Each point is reached from the start by the listed moves, each made once or not at all, plus a little noise. Say if it took an odd or an even number of moves. Then give how often each move was made.
(in the rows, 128 means zero)

Moves:
(1): [130 151 127 112 151 138]
(2): [142 139 137 154 133 141]
(3): [118 141 141 151  94  37]
Start: [ 96 122 162 140 150 146]
Points:
[ 87 130 180 167 119  54] => odd (0, 0, 1)
[ 97 144 157 123 177 156] => odd (1, 0, 0)
[108 168 180 178 139  76] => odd (1, 1, 1)

Moves:
(1): [167 118 119 143 134 108  87 131 124 131  89]
(2): [106  95  95 127 142 120 115 121 102 146 125]
(3): [103 120 150 114 120 124 116 134 112 138 104]
(4): [122 104 164 140 149 103 113 152 118 154 133]
(5): [126 130 166 138 129 126 101 110 111 111 135]
(6): [118 129 140 155 149 144 133 127 130 129 121]
(7): [134 129 136 130 152 102 154 115 112 126 119]
(8): [168 148  96  79 145 149 120 167 129 126 141]
(9): [123 128  98 134 119 132 131 163 117 111 141]
Start: [133 122 142 170 113 127 129 130 123 111 110]
Points:
[ 98  67 153 198 140  96  76 165  58 121 133] => even (0, 1, 0, 1, 1, 0, 0, 0, 1)
[138 125 187 183 138  99 128  98  89  91 107] => even (0, 0, 0, 0, 1, 0, 1, 0, 0)
[144 112  84 137 136 142  84 179  69  92 140] => even (0, 1, 0, 0, 1, 0, 0, 1, 1)
[142 113 183 139 159  96  95 203  53 109 116] => even (0, 0, 1, 1, 1, 0, 1, 1, 1)
[ 70  59 195 213 177  82  96 156  29 129  93] => odd (0, 1, 1, 1, 1, 1, 1, 0, 1)
[121  47 135 191 161  47  78 178  40 148  54] => even (1, 1, 1, 1, 0, 0, 1, 0, 1)
[133  87 162 171 187 129  71 167  73 137 126] => odd (0, 1, 0, 1, 1, 1, 0, 1, 0)
